Rows are points. Examples show where two turns around zero, p and q, send a point. Write where each new point lands after one turn and then the other. Backwards means that the second turn is done in reverse. Each puzzle has new turns, and all numbers are rounded.
(in the rows, 128 means zero)

Turn p:
[143 149 137] => [118 153 128]
[ 99 143  76] => [91 90 96]
[150  90 153] => [176 137 140]
[120 130 146] => [126 131 148]
Turn q:
[148 124 158] => [107 103 143]
[138  79  94] => [172  98 100]
[108 157  96] => [146 172 129]
[157 149 114] => [146 131 162]
[110 142 147] => [102 142 126]
[107 117 159] => [ 95 122 108]
Where do these land?
q, then p: [108 144 164] => [100 101 148]
q, then p backwards: [123 109 113] => [140 112 113]
q, then p backwards: [187 146 128] => [ 90 103 170]
q, then p: [104 157 131] => [ 91 133 136]
p, then q: [150 122 112] => [153 134 138]
p, then q backwards: [ 95  91 121] => [169  99 130]

Turn p:
[173 153 148  96] => [133 152 183 108]
[109 153 115 131] => [109 137 108 110]
[ 99 111 103 161] => [118 118  83 152]
[132 112 115 123] => [144 135 122 139]
[137  94 169  90] => [175  98 162 119]
[119 145 119 167] => [ 89 127 111 141]
Turn q:
[191 133 167 132] => [ 82  94 176 136]
[116 114 116 179] => [153 116 112 173]
[131 113 122 117] => [141 125 136 116]
[106 146 104 107] => [135 165 115 113]
[ 96 135 131 104] => [128 141 101 101]
Where do these land?
p, then q backwards: [152 117 114 149] => [137 147 115 155]
p, then q backwards: [125 162 172  85] => [154 101 135  69]
p, then q: [127 163 129  88] => [101 146 135  86]
q, then p: [132 137 108 175] => [ 88 124 127 161]
q, then p: [125  99 127 130] => [145 132 143 145]
q, then p: [107  90 118 141] => [142 151 146 161]
